Every row gives one point. Before rounding, the points of a table are all equally far from one centre. They may lie mostly on one side of it. Write the centre, to within rounding.

Points (6 x 2)
[[-25  41]
 [-21  45]
 [-26  39]
 [-31  21]
 [-28   1]
 [-30  30]]
Centre: [11 18]

Points (14 x 11)
[[-22 -18 -37 -45   5   6  -9 -12 -16 -53  -7]
 [  5 -42  -5  -3 -10 -16 -36 -44 -17 -28   3]
 [-18 -14 -44 -24  30  -7 -38 -18 -29 -40  -6]
 [-24 -43   0 -30  -9 -39   3 -33 -35 -21  10]
 [-20 -16 -27 -46  22   2 -17   5 -12 -43  -9]
 [-33 -32  -3 -32   7 -16 -29 -45 -18 -26  16]
 [-23 -15  -3  -7   6  13 -39 -21 -60 -33   6]
 [-23 -25  -5 -39 -15   1 -38 -12 -35 -44  -2]
 [ -3 -26   8 -43 -28 -14   3   4 -22 -35  -4]
 [  8 -27  -3 -42  -7 -22 -19  -8 -50 -36  -3]
 [ -9 -16   3 -15  13 -22 -30  12 -39 -38  22]
 [-29 -11  -4 -25  -5   7 -36  -7 -42 -52   4]
 [ 10 -42 -34  -2   6 -26   1 -11 -45 -41 -18]
 [-40 -22 -28 -45   0   0 -18  -5 -34 -40  10]]
Centre: [-14  -7 -14  -7   0  -9  -5 -16 -22 -15  -7]
